Rows are points. The last column is the point's height on a tilted bowl or saddle (a function of degree 2), plus a little noise. Along how many of its main directions does it bend up, bend down or stay straight?
In the rows, 128 means zero.

Points (10 x 3)
[[ 92 170  93]
 [158 104  96]
 [136  88  98]
 [111 129 127]
 [145  89  92]
 [ 68 119  84]
 [122 190  83]
 [124 162 119]
 [ 93 119 113]
 [178 142  86]]
Directions: 0 up, 2 down, 0 straight

Points (9 x 3)
[[ 70 154 146]
 [135 147 122]
 [132 140 126]
 [193 146 198]
 [101 150 122]
 [109 205  65]
 [131 121 126]
 [146 139 133]
 [100 160 118]]
Directions: 1 up, 1 down, 0 straight

Points (17 x 4)
[[ 57 100 164 125]
 [ 93 153 173 143]
 [ 81  63 113 143]
 [116 116 138 149]
 [140 110 154 137]
 [190 121  69  32]
 [135 127  96 120]
 [153 126 108 118]
 [ 49 143  94  74]
 [187 105 144  78]
 [132 155 142 150]
 [158 191  98 109]
 [106 124 112 139]
 [144 138 136 140]
 [115 152 151 152]
 [ 91  92 142 148]
 [157 146 128 131]]
Directions: 0 up, 2 down, 1 straight

Points (26 x 5)
[[ 67 131  70 134 150]
 [155 140 129 116 148]
 [129 141 141 112 146]
 [118 115 135 107 140]
 [ 71  85  81 148 146]
 [130 102 157  95 155]
 [123 137  96 170 140]
 [ 66  85 101 137 147]
 [122 169 195  99 193]
 [181 153  92 135 164]
 [192 146 109  99 176]
 [162 127 171 147 170]
 [148 118  89 127 139]
 [ 91 177 136 178 168]
 [134  81 160 132 154]
 [148 201  88 122 175]
 [132 136 160 156 155]
 [167 170 134 141 168]
 [ 91 117 133  64 170]
 [ 66 139  94 129 149]
 [138 142 166 128 157]
 [ 97 162 150 106 161]
 [ 90 118 155 201 170]
 [104 119 143 128 140]
 [125  63 116  85 159]
 [109 185 111 159 158]]
Directions: 4 up, 0 down, 0 straight

Points (46 x 7)
[[ 84 117 157 132  98 112 106]
 [120 113 155 155 133 133 122]
 [109  50 116 112 165 144 110]
 [157 141 170 126 114 123 112]
 [ 93 125 122 126 180  58  47]
 [166 111 134 146 122  92 113]
 [154 114  81 157 145 144 138]
 [150 106 139 113  99 128 130]
 [153 137 139 143 123 134 120]
 [115  83 122 132  50 140  95]
 [146 122 161 111 139 165 106]
 [124  58 120 144 128 159 160]
 [134 110 117 166  75  91 108]
 [123 124 171  99 150 123 100]
 [ 85  92 103 178 150 115 116]
 [108 164 118 104 143  76 147]
 [155 226 152  82 123 221  56]
 [166 121 140  88 123 190  76]
 [175  82  98 172 148 165 183]
 [117  95 141 147 180 184 130]
 [154  97 130 143 162 159 133]
 [171 117 147 104 123 104 117]
 [130 145  44 148 106 103 146]
 [108 110 131 111 112  94 121]
 [124 138 123  40  87 131 171]
 [ 76 132  98 148  70 153  85]
 [ 53 151  77 189 139 139  96]
 [124 134  98 102 108  54 156]
 [123 145 121 167 138 179 120]
 [ 79  92 128 172 116 113 100]
 [140 118 131 142 130 158 127]
 [106 123 107  95 161 120  91]
 [138  59  84 132 128 151 147]
 [128 128 167 140 147 176 113]
 [ 99 127 171 133 121 172 115]
 [185 164 158 122 108 181  71]
 [111 124 145 194 163 152 137]
 [125 164 124 127 141 152 119]
 [153 156 151 121  99 133 127]
 [156 127  91 206 127  71 104]
 [162  64 132 170 173 152 199]
 [123 137 207 155 156 116  71]
 [200 138 150 145  82 156  76]
 [105 178 203 102  99 139 153]
 [202  95 127  87 123 115 112]
 [135 146  86 135  98 124 142]]
Directions: 1 up, 3 down, 2 straight

Points (65 x 9)
[[121 153  98 129 112 130  77 114 108]
 [181 159 117 151 182  66 133  91  63]
 [ 93 140 158 152 138 130  93 139 138]
 [153  31 112 175 153 109 129 173 119]
 [188 131 140  93  90 154 198 163  97]
 [150 120 141 179 146 164 142 118 142]
 [101 179 145 206  85 169  64 161  72]
 [108  92 107  93 162 154 128 169 153]
 [141  88 113 167 134 156 158 101 147]
 [136 140 164  80 111 114 117 110 115]
 [135 117 126  89 126 151  98 122 131]
 [166 110 134 111  90  74 162 135 112]
 [128 125 109 111  94 118 164 115 140]
 [208 169 128 108 113 107 107 125  71]
 [ 97  79 131 116 107  95  97 130 159]
 [137  88 178 113 110 118  64  87 101]
 [118  89 182 158 108  77 117 163 160]
 [167 123 149 170 121 110  86 129 115]
 [193 144  80 139 162 141 124 167  95]
 [129 184 115  84 118 134 126 148  83]
 [ 54 129 117 122 111 162 110 149 165]
 [146 109 181  78 196 105  98  96  70]
 [125 102 180  57  99 179 157 170 151]
 [ 59 133 172 125 170 129 115 148 143]
 [139 103 113 152 116 125 147 141 138]
 [169 156 109 159 199 141 119 143 100]
 [109  78 101  92 108 118 116 103 139]
 [148 163 105 140 123 117 144 105 119]
 [ 79  94 119 170 197 141 155 103 131]
 [119 104 183 135 119  70  54 152 157]
 [124 169 128  69 125 168 126  75 138]
 [203 107 169 153 158 142  90 135  99]
 [167 134  93 122 137 193 160  91 159]
 [113  87 120 137  90  91 117 110 153]
 [116 125 175 166  91 147 127 162 150]
 [170  73 114 100 189 164 139 141 111]
 [ 64  91 135 159 139 163 101 114 190]
 [147 120 135 115 142 129  97 142 126]
 [104 126 114 117 115 165 170  94 174]
 [190 180 146 121 126 129 127 168  72]
 [100 138 116 171 181  98 167 165  97]
 [121 152 144 123  85 132 111 125 114]
 [139 154 187 138 187 133  84  82  53]
 [118 176  78 122  87 132 131  82 123]
 [192 134 158 168  85 142  80  64  56]
 [ 77 165 120 125 131 141 139  92 132]
 [117  83  71 155 117 121 170 108 154]
 [219 149 137 133 140 134 112 188  79]
 [132 117 161 131  88 120 153  49 136]
 [144 138 189  81  19 105 128 183  58]
 [143 113 158 120 137 155  96 129 137]
 [150  73 140 105 116  99 146  29  90]
 [204  80 135 140 121  98 184 115  80]
 [169 121 112 140 110 154 123 107 121]
 [136  93 121  61 132  96 145 113 109]
 [142 149 131 139 120 140 125  83 121]
 [165 153 170  72 149 136 128  88 104]
 [108 116 126  83 115 139 149 175 126]
 [111 110 145  97 119 157 102 131 152]
 [ 88 114 154 116 152 102 131 116 132]
 [168 115  95 121  83 185  97 139  85]
 [112  86 191 114 122  92  90 154 155]
 [132  91 161 159 116 112  71 140 150]
 [147 114 110 137 188 163 140  84 126]
 [123 140 111 127 113 189 117 188 126]]
Directions: 2 up, 3 down, 3 straight
